Every row gives one point. The points of each table are mixes of a few directions, plus a little noise. How many directions does each table use, and how many do they share? Where both have some left over, give the other angles between the two spaces (their principal angles), to ten degrees, smallest first.
(in the rows, 128 means zero)

First (4 x 3):
[[ 63 120  83]
 [149 130 143]
 [194 136 174]
 [106 125 113]]
Second (6 x 3):
[[ 89 114 156]
 [100 127  99]
 [116 123 142]
 [161 149  56]
 [139 114 216]
 [164 141 101]]
Directions: first 1, second 2, shared 1

First, 5 rows:
[[183  45 146 152]
 [131 133  87 105]
 [136 202 135 117]
 [ 92 122 107 119]
 [ 98 140 166 146]]
Second:
[[135 134 130 128]
 [196 190 150 127]
 [117 118 125 129]
 [171 167 143 129]
 [136 134 130 127]
 [ 14  25  90 128]
 [119 119 124 129]
 [138 136 132 128]]
Directions: first 3, second 1, shared 1

First:
[[142 143 139 172 154  98 128 133]
 [145 183 137 190 120  62 129 123]
 [131 127 131 135 137 125 128 130]
 [137 121 138 154 164 121 127 137]
 [124 140 123 120 103 124 129 121]
 [ 89  93  96   7  49 208 128 110]
 [128  90 132 118 169 159 127 140]]
Second (7 x 8):
[[168 170 148 133 105 156 103 141]
 [137 203  90  80 162 197 109 159]
 [129  66 171 176  88  67 141 101]
 [112  73 145 154 114  80 146 107]
 [100 109 107 117 150 119 142 124]
 [ 95 130  87  95 170 141 140 135]
 [155 145 149 140 106 136 114 132]]
Directions: first 2, second 2, shared 0; angles 60, 80

First:
[[124  92 129 103 139 175 181 110 121 133 113]
 [184  75 183  88 169 202 137 101  75  84  76]
 [125 116 126 124 119 121 149 120 146 111 148]
 [ 80 143  89 155  99  95 140 144 144 128 167]
 [200  98 194 108 151 140  90 107 101  48 111]
 [ 91 162  88 145 105  87 136 142 175 183 155]
 [175 116 167 109 150 146 107 114 114 112 101]
 [ 42 168  60 174 102 111 129 168 114 174 144]
 [129 179 117 145 118  75  82 144 164 179 136]]
Second, 10 rows:
[[ 86 134  65 110 103 106 149 152 153  81 143]
 [ 85 111  59 105 110 146 124 159 152  90  97]
 [186 196 185 132 163 101  83 115  75 175 122]
 [111  62 126 111 135 215 187  99 114 146  99]
 [193 135 203 127 172 104 125 146 125 133 117]
 [123  93 108 111 101 146 126  93 157  99 136]
 [116 141 116 135 139  93 133 193 147 104 120]
 [139 189 122 133 122  34  96 171 153  89 161]
 [105 103 129 140 112 181 160  65  97 172 147]
 [134 116 167 175 122 153  96  88 108 188 137]]
Directions: first 4, second 6, shared 3; angles 80

First (10 x 14):
[[162 128 136 147 142 128 114 151 117 120 117 122 114 123]
 [ 98 138 143  83 126  73 159  79 150 109 190  79 135 128]
 [189  93  93 110 140 127 124 162 179 130 123 142 140  85]
 [156 123 142  87 154  81 127 150 161  87 171  88 136 109]
 [ 53 177 136 163 123 228  95 187  79 103  47 174 162 180]
 [125 123 168 108 107 165 103 161  97 137 125 177 150 153]
 [ 71 113  76 193 112 114 146  43 106 192 102 134  69 127]
 [102 143 179 105 139 129  96 173  98  91 140 128 140 157]
 [140  91 134  86 122  95 127 122 147 145 168 140 128 114]
 [189 148  73 203 117 142 186  55 144 166  94  97 104 101]]
Second:
[[195 128 160 173 172 127 137 127 124  78 135  89 131 146]
 [ 61 153 123  69  85 123 124 137 129 171 134 148 121 109]
 [ 55 125 120 191 153 104 147  46 100 104 132  91 106 172]
 [ 81 157 159  52 127  98  72 209 111  46 156 108 175 153]
 [123 134  96  72 113 143 110 197 171 164 105 162 126  72]
 [131 157 172 161 142 123 185  64 127 163 148  89  76 122]
 [ 75 193 102 103  95 130 119 159 122 143 100 115 116 105]
 [106  79 109  79 149 126 114 167 182 149 134 167 124  90]
 [208  77 119 203 139 146 143  75 110 123 120 141 141 159]
 [201  89 134 164 154 141 145 111 143 134 129 136 123 124]
 [171 113 113 140  79 146 113 115  89 133 117 161 168 156]]
Directions: first 6, second 6, shared 4; angles 50, 80

First, 8 rows:
[[119 109  91 124 131 134 159 110 143 160 138 157 147  75 103 110  64 113
  107 102]
 [169 112 130 146 144 128 114 157 122 133 134 136  84  75  77 170 125 135
  164 113]
 [224 106 158 170 161 121  77 206 105 116 134 125  19  51  36 232 167 154
  223 113]
 [ 70 155 133 104 103 128 141  88 134 114 117 111 189 216 208  69 146 120
   79 156]
 [ 75 155 137 106 105 127 137  93 131 111 117 107 182 215 206  76 152 122
   85 157]
 [132 128 132 130 129 127 124 133 126 125 127 127 122 128 125 133 133 130
  133 129]
 [114 119 101 121 127 133 153 110 141 151 133 147 149 100 119 108  83 116
  107 113]
 [121 139 144 125 122 126 119 128 123 114 122 114 132 164 152 125 155 132
  127 142]]
Second, 10 rows:
[[130 156 131 129 122 127 165 101 182 143 148 128 126 120 125 110 114 151
  112 116]
 [146  77  84 119 131 113 165 107 147 146 169 153 173 104  89 106   7 111
  146 126]
 [110 109 140 125 130 134  65 166  45  98  84 116 128 164 160 150 189  99
  137 152]
 [131 144 159 121 116 110 120 120 136  92 139  95 147 216 169 115 153 144
  146 170]
 [135 136 111 145 143 149 140 139 142 168 118 158  79  23  77 153 129 132
  110  74]
 [128 139 158 126 121 118 101 137 110  94 120 100 131 196 164 132 176 135
  144 161]
 [ 88 108 130 116 124 137  72 152  42 101  79 119 153 177 179 130 179  88
  116 154]
 [118 152 109 135 132 146 167 109 173 172 130 153 106  49 100 120 112 138
   88  80]
 [125 125  87 133 137 145 173 110 166 182 137 169 118  24  77 120  69 125
   95  74]
 [170 134 170 132 124 100 111 138 138  84 153  89 120 206 139 144 151 157
  185 173]]
Directions: first 2, second 4, shared 2

First, 11 rows:
[[126  88 103 134 111 158 128 132 121 129 186 149 103 125 115  88  89 142
   75 125 108 131  82  94 149 107 114 118  92 153 130 134]
 [116 116 152 154 162 155  94 126 128 106 130 116 142 135 119  95 104 118
  151 121 135 155 142 132 144 110 136 141 142 131 118 123]
 [104 128 116 154 133 132 154 147 140  96 185 109 151 136 118 105  63 104
  123 136 122 133 134 125 164  86 134 147 103 149 158 107]
 [136 130 111  98 124 101  98  63 107 166 165 119  96 109 110  85 145 126
   86 132 105 170 148 140 115 127 139 113 249 156 149  94]
 [115 119 132 130 124 132 139 142 131 118 129 128 121 125 125 128 108 126
  128 129 129 114 120 121 135 125 122 132 101 123 136 141]
 [176 189  98 122 125  91 148 103 141 150 130 122 192 160 152 174 199 126
  137 138 131 153 159 161 111 133 141 122 179 137 113  68]
 [123 148 135 124 116 110 166 159 141 117  96 126 141 132 144 175 138 126
  154 133 140  92 131 132 122 144 125 134  81 105 131 146]
 [104  98 141 120 116 139 132 151 123 120 110 137  85 107 123 128 103 136
  123 124 129  93 104 108 128 140 116 128  80 113 138 175]
 [147  89  98 140 114 173 110 122 119 141 180 162 115 132 120  89 116 153
   73 120 108 142  73  93 142 110 114 111  93 155 106 129]
 [127 149 166 141 159 128 113 140 138 112  58 116 157 139 142 161 156 119
  194 123 157 127 158 154 113 148 136 142 131  97 105 139]
 [130 153 156  92 125  88 128 124 124 147  43 125 107 111 144 180 188 135
  165 129 146  99 153 150  84 181 132 121 158  88 125 158]]
Second, 10 rows:
[[138 170 100 132 116  97 172 119 150 112 190  95 153 133 121 130  99 101
  114 155 121 139 156 163 141  98 150 133 183 167 162  60]
 [ 85  81 124 139 147 148 106 130 105 130 170 137 133 133 114  68  83 121
  108 104 109 153 120  78 164  95 112 143  83 128 150 154]
 [112  97 135 146 132 161 121 148 127 108 139 134 114 124 117 106  87 130
  122 124 128 121 104 109 145 115 122 134  83 130 125 148]
 [125 109 144 137 128 155 124 153 130 116  97 143 116 126 132 138 123 140
  142 122 139 106 104 115 127 139 118 128  75 111 107 163]
 [165 172 123 148 121 127 156 131 162  99 145 103 149 135 129 154 122 118
  139 159 140 126 140 180 126 118 153 126 171 159 117  68]
 [127 165 116 128 122  96 172 140 146 115 135 107 162 140 138 161 125 109
  145 140 132 117 154 146 133 120 137 140 125 127 149 103]
 [ 91 104 153  95 144 108  87 105  93 162  85 137  94 108 125 108 151 130
  134 104 123 138 146 105 111 153 118 129 152  92 145 177]
 [155 156  85  98  85  89 170 110 133 155 161 129 115 121 133 153 152 133
   85 146 113 115 123 140 114 136 132 109 164 148 148  96]
 [ 95  89 167 102 149 130  70 106  95 150  80 135  71  96 114  93 134 135
  134 106 129 136 135 112 110 156 122 126 163 100 134 182]
 [186 137 130 152 138 171 107 141 138 130  77 160 173 163 155 168 197 161
  156 120 148 133  98 132 109 150 120 113  82 114  45 129]]
Directions: first 5, second 6, shared 5

First, 11 rows:
[[137 112 129 128 142 111 134 111 115  83 110 141 124 101 123 138 121 123
  115 145 159 122 119 116 123 129 127 132 148 129 122 144]
 [110 148 123 135 161 154 119 117 102 113 135 134 144 136 161 138 108 150
  107 158 148 148  88 127 120 115 140 123 161 123 155 162]
 [124 123 127 136 145 123 115 121 139 142 131 138 135 130 122 137 123 130
  120 132 139 154 108 154 131 114 135 141 121 121 122 131]
 [126 152 128 125  95 143 123 149 145 186 150  99 129 157 135 104 142 138
  155 101  90 124 156 123 121 145 122 113  93 119 131  93]
 [152  71 137 148 140  66 124  96 147  87  89 158 123  88  89 147 120  94
  109 141 182 141 112 161 132 128 124 163 117 114  88 126]
 [104 142 119 129 179 155 118 117 108 117 139 149 144 135 150 151 108 149
  101 156 147 161  76 144 132  93 146 134 164 134 151 173]
 [132 138 131 115  74 137 149 162 139 158 136 102 113 149 124 103 151 113
  160  92  70  85 183 108 138 152 113 110 104 143 129  90]
 [127 138 123 110 137 136 124 133 131 138 141 124 123 121 119 125 136 146
  135 120 124 133 137 113 123 120 134 121 128 134 125 129]
 [126 138 121 110 166 133 116 115 118 111 136 136 127 103 122 137 125 161
  119 140 159 149 112 109 113 108 142 125 148 129 126 153]
 [122 111 126 125 134 127 143 135 126 108 120 149 124 128 120 145 130 105
  119 128 114 118 125 144 155 112 129 140 142 151 129 141]
 [145 135 142 145  39 122 146 153 139 163 121  81 122 162 144  85 143  99
  167  97  78  75 188 108 119 193  97 106  80 111 130  63]]
Second (10 x 32):
[[ 99 126 117  92 125 171 172 178 122 122 144 154 112 153 119 150 149  98
  132 101  38  88 152 139 196  86 134 129 163 204 151 151]
 [131 128 129 130 128 124 124 124 129 128 127 126 129 126 129 127 126 130
  127 130 135 131 126 127 122 131 127 128 125 122 126 126]
 [113 127 123 110 127 150 151 154 124 125 137 141 119 142 123 140 139 113
  130 114  81 107 140 134 164 106 131 128 146 167 140 140]
 [133 128 130 135 129 120 119 117 129 129 125 123 131 123 130 124 124 134
  128 133 145 135 123 126 115 136 127 128 121 112 123 123]
 [121 128 125 119 127 139 139 141 126 127 132 135 124 134 126 134 133 120
  129 121 104 118 135 131 146 117 130 128 137 148 134 134]
 [167 131 143 176 132  71  70  61 138 136 106  94 151  95 140  97 101 169
  122 164 249 182  96 114  37 185 121 126  81  26  97  98]
 [109 127 121 105 126 155 155 161 124 124 138 144 118 144 122 143 141 109
  131 111  70 102 143 135 172 100 131 129 150 177 143 142]
 [146 129 135 149 129 102 102  98 132 132 118 113 138 113 134 114 116 146
  126 144 182 152 114 121  87 154 125 127 106  82 114 114]
 [134 128 130 134 129 120 119 118 129 129 125 123 131 124 130 123 124 134
  127 133 146 136 123 126 114 137 127 129 121 113 123 124]
 [128 128 128 128 128 128 128 127 128 128 128 128 128 127 129 128 127 128
  128 128 128 129 128 128 127 129 127 128 127 127 128 128]]
Directions: first 5, second 1, shared 1

First:
[[106 143 100 131 160 127 139 133 125 129 161 137  96 121 173 130 157 107
  138 101 124 132 153 100 125 120 167  94 130 125 123 152]
 [124 120 110 135 116 151 106  98 121 115 156 112 116 124 168 119 152 116
  120 162 131 126 139 119 109 118 118 117 113 103 123 164]
 [132 130 115 118  92 132 114  86 119 111 107 114 106 108 127 143 143 145
  117 181 152 113 112 140 121 134 126 141 120  95 114 123]
 [110 136  99 132 141 121 144 229 130 157 147 133 149 134 120 148 155  79
  136   7 105 123 111 106 122 149 164 117 171 153 132  89]
 [146 116 179 135 153 122 135 120 140 132 121 143 158 153 105  98  73 149
  132 142 114 148 144 142 147 115  93 136 113 160 146 139]
 [113 118  97 111 120 136 123 110 131 121 137 136  93  90 141 151 132 121
  141 128 146 135 144 124 101 124 141 115 123  96 102 130]
 [159 158 192 134 132  87 155 115 126 129  58 128 154 165  65 112  94 188
  112 172 126 110  92 160 195 140 119 168 131 169 158  94]
 [134 103 131 129 110 147 109 132 132 128 138 121 151 129 124 122 115 118
  126 130 124 136 127 134 107 125  96 136 123 122 127 132]]
Second, 9 rows:
[[119 134 127 141 135 151  90 126 119 137 156 111 136 132 140 133 136 126
  107 128 125 122 104 118 138 141 137 114 132 135 137 159]
 [118 121 111  94 140  94 157 118 163  88 121 152 108 104 126 124 115 102
  162 134 137 141 191  94 111 112 123 124 125 100 111 116]
 [119 144 148 138  72 130 150 102 155 152 117 137 113 114 118  97 164 164
  127 145 110 140 152 207 114 135 141 131 137 116  90  81]
 [142 113 102 124 139 117 162 135 109 106 123 133 113 140 166 123 139  97
  150 128 129 124 155  97 104  98 113 131 110 113 137 137]
 [136 117 133 136 138 143  79 159 121 118 146  97 184 156 116 132 112 101
  103 123 124 113  88  87 144 144  98 139 138 148 162 155]
 [122 132 142 143 150 158  76 122 115 146 158 113 143 132 128 140 110 144
  101 127 131 129  89 125 151 143 134 112 128 150 143 170]
 [139 132 126 148 139 149  96 160  89 146 132  99 156 154 130 151 130 125
   99 108 129 105  58 112 149 145 130 134 134 155 160 148]
 [144  98 133 102 160  99 174 113 138 101 106 164 111 121 129 120  75 120
  172 139 137 152 189 109 108  88  97 133  96 117 128 129]
 [114 162 130 125  78 112 169 118 142 159  90 145  88  97 102 134 170 172
  132 118 129 126 127 202 127 150 180 132 151 117  86  55]]
Directions: first 5, second 6, shared 3; angles 70, 70

First:
[[132 101 127 142 146 102  97 122 159 161 134 101 108 102 142 134 150 137
  112  96 150 136 126 146 122 108 122 122 119 108 165 164]
 [157 122 161 117 105 137 105 193 145 127 211 131 163 147 164 146 172  90
  108 161 157 119 103 130 139 117 137 121 170 152 182 156]
 [ 26 152  68 159  80 126 230 187 129 165 116  64 159 127 140 117 149 144
  152 153 128 114 114  81 120 220 130  97 105 183  97 145]
 [138 179 129  94 111 184 180  96  45  40  73 209 142 179  68 106  51 122
  171 181  68 114 153  95 139 153 134 148 133 152  30  30]
 [157 149 159 118 129 132 117 105 124 119 135 148 134 127 120 132 111 108
  107 144 113 142 130 146 130 116 142 145 162  88 121 104]
 [ 93 135  90 135  97 156 200 135  74  97  64 149 121 150  69  96 100 145
  177 168 109  97 155  70 130 190 112 101 101 181  73  90]
 [141 104 130 112 179 108  56 119 168 137 169 113 124 122 193 158 147 144
  118  54 145 148 102 173 127  55 128 159 102 123 162 167]
 [122 163 142 146 158  91 123  35 154 172  81 100 105  72 117 130  89 135
   83  93  94 177 139 179 110 120 150 160 147   7  96 106]
 [142 106 146 130 126 113  91 172 167 155 195 103 142 122 174 148 177 111
  103 121 165 130 104 144 131 105 131 122 145 133 192 178]
 [168 120 158 124 119 133 108 134 125 120 146 149 126 131 114 127 135 105
  114 154 137 123 134 130 134 118 128 121 158 116 154 126]
 [132  76  97 130 158 125 100 111 117 114  84 140  82 128 106 116 126 167
  164  85 143 109 149 114 127 104  94 113  67 164 136 143]]
Second:
[[100 122 140 134 105 159 130 129 163 113 149 151 184  90  81 114 102 171
  109 160 136 152 164 174  70 156 101 112  78 113 140  81]
 [142 166 109 151 177  67 176  73  84 151  58  96  68 139 142 123 152  72
  152 155  80 114  75  46 212 181 144 130 158  89  79 163]
 [165 123 147 123 111 136 121 129 104 121 116 149 105 142 104 122 122 105
  123 140 132 114 145 117 136 113 137 123 171 125 134 120]
 [189 144 165 145 110 125 159  82  77 116  64 169  87 124  37  95 108  79
  120 214 102 111 158  83 157 176 130 101 191  69 110  90]
 [ 42 133  76 129 174 105 130 142 183 150 167  66 171 113 220 156 154 176
  145  65 128 154  73 152 118 131 119 152  37 158 121 171]
 [130 130 123 128 135 120 129 127 122 133 124 121 118 135 141 132 135 121
  132 120 126 124 118 119 140 124 133 133 134 131 125 139]
 [ 72 118 106 122 136 138 113 154 177 132 175 105 177 113 172 144 133 177
  128  86 145 150 118 172  90 115 115 139  63 157 141 137]
 [137 132 123 127 137 116 130 125 115 134 118 120 109 140 142 132 137 113
  135 120 123 120 115 111 149 122 137 133 144 131 122 144]
 [154 110 174 126  70 182 116 135 134  97 140 191 161 104  33 102  86 148
   97 183 147 134 203 171  66 134 108 100 135 108 155  56]
 [148 103 118  96 125 132  76 183 122 136 168 112 101 181 209 163 153 117
  138  36 162 105 112 136 142  27 156 157 169 198 154 179]]
Directions: first 5, second 3, shared 1; angles 40, 90

First, 9 rows:
[[ 75 154 185 155 174 127 138  96 123  80 126 105 153 142 120 113 177 127
  152 150 162  64 121 136 116 165 128 101 132  80 124  93]
 [138 110 141 123 129  61 144 148 101 139 146 124 103 151 137 137 103 179
  127 128 120 139 121 107 151 103 151 121 158 119 109 112]
 [142 127 101 122  98 172 125 111 150  95 130 140 145  93 110 163 111 103
  117 119  88 166 134 133 141 122 122 167 105 157 128 179]
 [125 111 134 132 135  89 113 158 124 137 137  97  89 166 144 140 128 170
  128 136 160 130 126 126 186 114 135 115 175 147 144 109]
 [162 129 110  83 151 185 144 100 101 125 105 133 159 130 139 145 100 125
  146 192  92 104  99 127  97 145 112 192  96  93 146 159]
 [ 85 155 168 165 147 117 150 103 121 114 125 166 179  75 102  78 150  90
  150 102 138  84 132 127  58 144 121 110  91  88  94  87]
 [126 117 124 131 120 111 101 155 148 143 137  90  79 178 147 133 152 151
  108 122 163 144 139 135 174 127 137  85 170 154 146 122]
 [157 140  95 111  92 176 139 104 142 142 120 171 153  91 115 119 118  78
  104 102  71 168 141 127  60 134 128 131  71 126 105 176]
 [142 106  97 133 107 113  94 176 143 173 128 129  91 123 140 122 115 132
  120 104 158 155 138 133 169 100 116 126 151 182 154 116]]
Second, 11 rows:
[[176 119 102 144  74 140 111 157 168 209 158 124 132 133  97 170 187 145
   90  72   7 155 187 169 161 188  57  49 114 204 128 178]
 [ 97 135 145 117 163 120 139 110 103  75 109 131 126 125 148 100  90 117
  153 165 207 111  90 101 106  89 175 180 137  77 128  96]
 [160 121 110 139  93 136 117 146 154 182 147 126 130 131 108 155 166 138
  103  91  49 146 167 155 150 167  81  76 119 179 128 160]
 [ 94 135 147 117 166 120 139 108 101  71 108 131 126 125 149  99  87 116
  155 167 213 109  87 100 104  86 178 183 138  74 128  93]
 [104 133 141 120 154 122 136 115 110  88 113 129 127 125 143 108  99 120
  146 155 187 115  99 108 112  99 162 166 134  91 128 104]
 [140 126 121 132 114 131 124 135 137 149 135 127 129 129 120 138 143 132
  119 114  96 135 143 138 136 144 109 108 124 147 129 140]
 [102 133 142 120 156 121 137 113 108  85 113 130 127 125 144 106  97 119
  148 157 192 114  97 106 110  96 166 169 135  88 127 102]
 [125 129 130 127 132 127 129 126 125 122 126 128 128 127 131 125 124 127
  131 132 137 127 123 125 125 123 133 134 129 122 129 124]
 [110 132 138 122 148 124 134 118 114  98 117 129 127 127 139 113 106 122
  141 148 172 118 107 113 116 106 154 156 133 101 128 110]
 [140 126 121 131 115 131 124 135 137 147 134 127 129 129 121 138 141 133
  119 115 100 133 142 138 136 142 111 110 125 146 128 140]
 [161 122 110 139  92 136 117 147 153 182 147 126 130 131 108 155 167 139
  102  91  46 145 167 155 151 168  80  76 119 179 129 161]]
Directions: first 6, second 1, shared 0; angles 50

First (10 x 32):
[[121 139 120 152 168 143 146 164  96 113 178  89 124 165 104  99 119 130
   75  99  95 154 141 175 134  89 142 123 108 137 171 145]
 [129 126 129 124 121 125 125 122 134 131 119 135 129 121 132 133 130 128
  137 133 134 123 126 120 127 135 126 129 132 126 120 125]
 [129 126 129 124 122 126 125 122 133 130 120 134 129 122 132 132 129 128
  136 133 133 124 126 121 127 134 126 129 131 127 121 125]
 [128 127 128 127 126 127 127 126 130 129 125 130 128 126 129 130 128 128
  131 130 130 126 127 125 128 130 127 128 129 128 126 127]
 [138 113 139  94  72 106 103  77 173 149  58 183 133  75 161 168 141 125
  203 168 175  91 110  62 119 184 108 134 157 115  68 104]
 [137 113 139  96  74 107 104  79 172 148  61 181 133  77 160 167 141 125
  200 167 173  92 111  64 119 182 109 134 156 116  70 105]
 [120 140 119 154 172 145 148 168  93 111 183  85 124 169 102  96 118 130
   69  96  91 157 142 180 135  84 144 123 105 138 175 146]
 [119 141 118 157 177 147 150 172  89 110 188  80 124 173  99  93 117 130
   64  93  88 160 144 185 136  80 145 122 103 139 180 148]
 [119 141 118 158 178 147 151 173  88 109 190  79 123 175  98  92 116 130
   62  92  87 161 144 186 136  79 146 122 102 139 181 149]
 [138 113 139  94  72 106 102  77 173 149  58 183 133  75 162 169 141 125
  203 169 175  91 110  62 119 184 108 135 157 115  68 104]]
Second:
[[122 114 147 138  88 104 111 102 151 126 128 133 143 135 126 132 132 102
  129 151 157 140 152 140 121  79 182 163 148 121 118  93]
 [118 158 153  94 151 201 148 154 172  88 118 173 160 122 169 140 120 104
  206  81 141 116 126 118 137 160 167 130 149 179  87 119]
 [131 119 162 153  70 106 118  97 156 117 123 122 172 168 100  99 125  92
  110 153 155 158 175 147 123   7 234 191 153 120 116  81]
 [129  95 114 151  91  59  99  92 108 162 134 105  99 120 110 137 140 136
   81 178 138 135 132 135 116 108 107 135 123  85 152 118]
 [114 131 106 130 177 139 136 161 100 125 170 111  96 123 138 139 128 141
  108 103 106 129 113 155 131 172  85  96 107 136 162 153]
 [146 149 112 113 164 159 151 151 107 133 104 126 126 123 120 111 121 161
  135 107  93 110 101  96 137 172  73  92 107 136 124 170]
 [104 142 140  87 155 183 132 148 170  99 130 181 129  93 194 176 130 107
  215  89 154 104 111 121 132 215 128 115 149 172  93 118]
 [ 95 131 137 104 150 162 124 145 161 101 157 164 119 102 187 176 132 100
  186  97 156 119 123 148 128 189 141 124 147 163 115 109]
 [152 114  99 145 120  80 122 112  82 171 109  94 102 124  88 109 132 171
   73 164 100 123 112 105 124 129  59 106 100  85 153 159]
 [162 137 111 137 132 121 144 128  92 151  93 102 132 141  83  85 122 167
   92 138  88 123 115  94 132 113  84 110 103 107 135 166]
 [134 117 126 157 110  95 122 116 109 138 141  95 130 155  92 103 127 128
   74 149 120 151 148 149 126  61 150 146 121 106 152 123]]
Directions: first 1, second 4, shared 1
